Rows are points. Each copy is the shape, with its points in the same order, turned, moved and blurred by noise. Is it also mirrored, or only turned?

Shape, 7 rows:
[[-0.01  0.43  0.27]
 [-0.50  0.02  0.70]
 [-0.53  0.38 -0.18]
 [ 0.15  0.24  0.03]
 [ 0.27 -0.21  0.06]
 [ 0.10  0.22 -0.41]
 [ 0.53 -0.44  0.60]]
Copy 1 (7 x 3):
[[ 0.24  0.50  0.12]
 [-0.31  0.62  0.69]
 [-0.36  0.36 -0.21]
 [ 0.28  0.13  0.05]
 [ 0.26 -0.18  0.32]
 [ 0.16 -0.06 -0.31]
 [ 0.58 -0.13  0.87]]
Copy 1 is: only turned
Copy 2, 7 rows:
[[ 0.03  0.40  0.09]
 [-0.20  0.62 -0.60]
 [-0.46 -0.05  0.05]
 [ 0.26  0.11  0.13]
 [ 0.53  0.00 -0.22]
 [ 0.17 -0.26  0.23]
 [ 0.93  0.42 -0.54]]
Copy 2 is: mirrored
Copy 3:
[[-0.10  0.56  0.17]
 [-0.28  0.64 -0.63]
 [-0.63  0.08  0.12]
 [ 0.05  0.22  0.28]
 [ 0.38 -0.05 -0.05]
 [-0.06 -0.08  0.41]
 [ 0.79  0.20 -0.38]]
Copy 3 is: mirrored
Copy 4, 7 rows:
[[ 0.04 -0.49 -0.19]
 [-0.24 -0.38  0.52]
 [-0.48 -0.05 -0.33]
 [ 0.22 -0.23 -0.30]
 [ 0.50  0.05 -0.05]
 [ 0.13  0.08 -0.59]
 [ 0.87 -0.20  0.41]]
Copy 4 is: mirrored

Shape, 10 rows:
[[-0.15  0.43  0.01  0.20 -0.08  0.17]
 [-0.04 -0.26 -0.59  0.36 -0.53 -0.07]
 [ 0.06  0.55 -0.05  0.43  0.07 -0.22]
 [-0.35 -0.40 -0.26  0.33  0.48  0.02]
 [ 0.08 -0.13 -0.86  0.08 -0.26  0.63]
 [ 0.28 -0.10 -0.82 -0.09  0.04 -0.07]
 [-0.21  0.35 -0.09 -0.73  0.24  0.89]
 [ 0.00 -0.42  0.37 -0.40  0.44  0.41]
 [ 0.23  0.05 -0.11  0.14  0.39 -0.26]
 [-0.42  0.02  0.01 -0.35  0.06  0.32]]
Copy 1 (10 x 6):
[[ 0.09  0.31 -0.48 -0.17  0.01  0.29]
 [ 0.41 -0.53 -0.71  0.09 -0.02 -0.18]
 [ 0.46  0.55 -0.48  0.09 -0.14 -0.07]
 [-0.18 -0.02 -0.28  0.63  0.30 -0.03]
 [ 0.36 -0.44 -0.93 -0.19  0.65  0.17]
 [ 0.55 -0.12 -0.54 -0.01  0.61 -0.48]
 [-0.38  0.30 -0.19 -0.71  0.92  0.29]
 [-0.15 -0.01  0.47 -0.02  0.62  0.26]
 [ 0.41  0.33 -0.12  0.28  0.20 -0.26]
 [-0.42 -0.02 -0.14 -0.33  0.39  0.06]]
Copy 1 is: only turned
Copy 2, 10 rows:
[[ 0.05  0.25  0.42  0.03  0.41  0.12]
 [-0.32 -0.20 -0.27 -0.01  0.40  0.65]
 [ 0.37 -0.07  0.35 -0.09  0.70  0.08]
 [-0.60 -0.23  0.05  0.42  0.67 -0.24]
 [-0.41  0.54 -0.52  0.10  0.50  0.44]
 [-0.17  0.06 -0.63 -0.21  0.59 -0.01]
 [-0.32  1.09  0.14  0.04 -0.07 -0.44]
 [-0.26  0.24 -0.05  0.68 -0.16 -0.62]
 [ 0.19 -0.18 -0.09  0.16  0.61 -0.37]
 [-0.39  0.30  0.18  0.07 -0.03 -0.21]]
Copy 2 is: mirrored
Copy 3:
[[-0.19  0.05 -0.34 -0.39 -0.45 -0.18]
 [-0.37 -0.34 -0.62  0.54 -0.08 -0.05]
 [-0.09  0.21 -0.27 -0.18 -0.36 -0.65]
 [-0.69 -0.03  0.21  0.05  0.14  0.19]
 [-0.51 -0.16 -1.02  0.05  0.24  0.32]
 [-0.29 -0.16 -0.56  0.03  0.59 -0.25]
 [-0.07 -0.15 -0.52 -1.21  0.06  0.48]
 [ 0.16 -0.05  0.32 -0.40  0.21  0.55]
 [-0.09  0.20  0.05 -0.06  0.22 -0.36]
 [-0.13 -0.34 -0.11 -0.56 -0.07  0.32]]
Copy 3 is: only turned
Copy 4 (10 x 6):
[[-0.25  0.44 -0.12  0.33  0.01  0.19]
 [-0.22 -0.12 -0.54  0.38 -0.67 -0.52]
 [-0.01  0.52  0.19  0.53 -0.22  0.06]
 [ 0.44  0.19 -0.50 -0.05 -0.48  0.27]
 [-0.15 -0.30 -1.01  0.56  0.00 -0.23]
 [ 0.30 -0.26 -0.47  0.33 -0.07 -0.53]
 [-0.33  0.22 -0.69 -0.05  0.91  0.33]
 [ 0.04 -0.24 -0.27 -0.52  0.15  0.63]
 [ 0.40  0.06  0.13  0.17 -0.14  0.00]
 [-0.23  0.34 -0.50 -0.31  0.14  0.10]]
Copy 4 is: mirrored
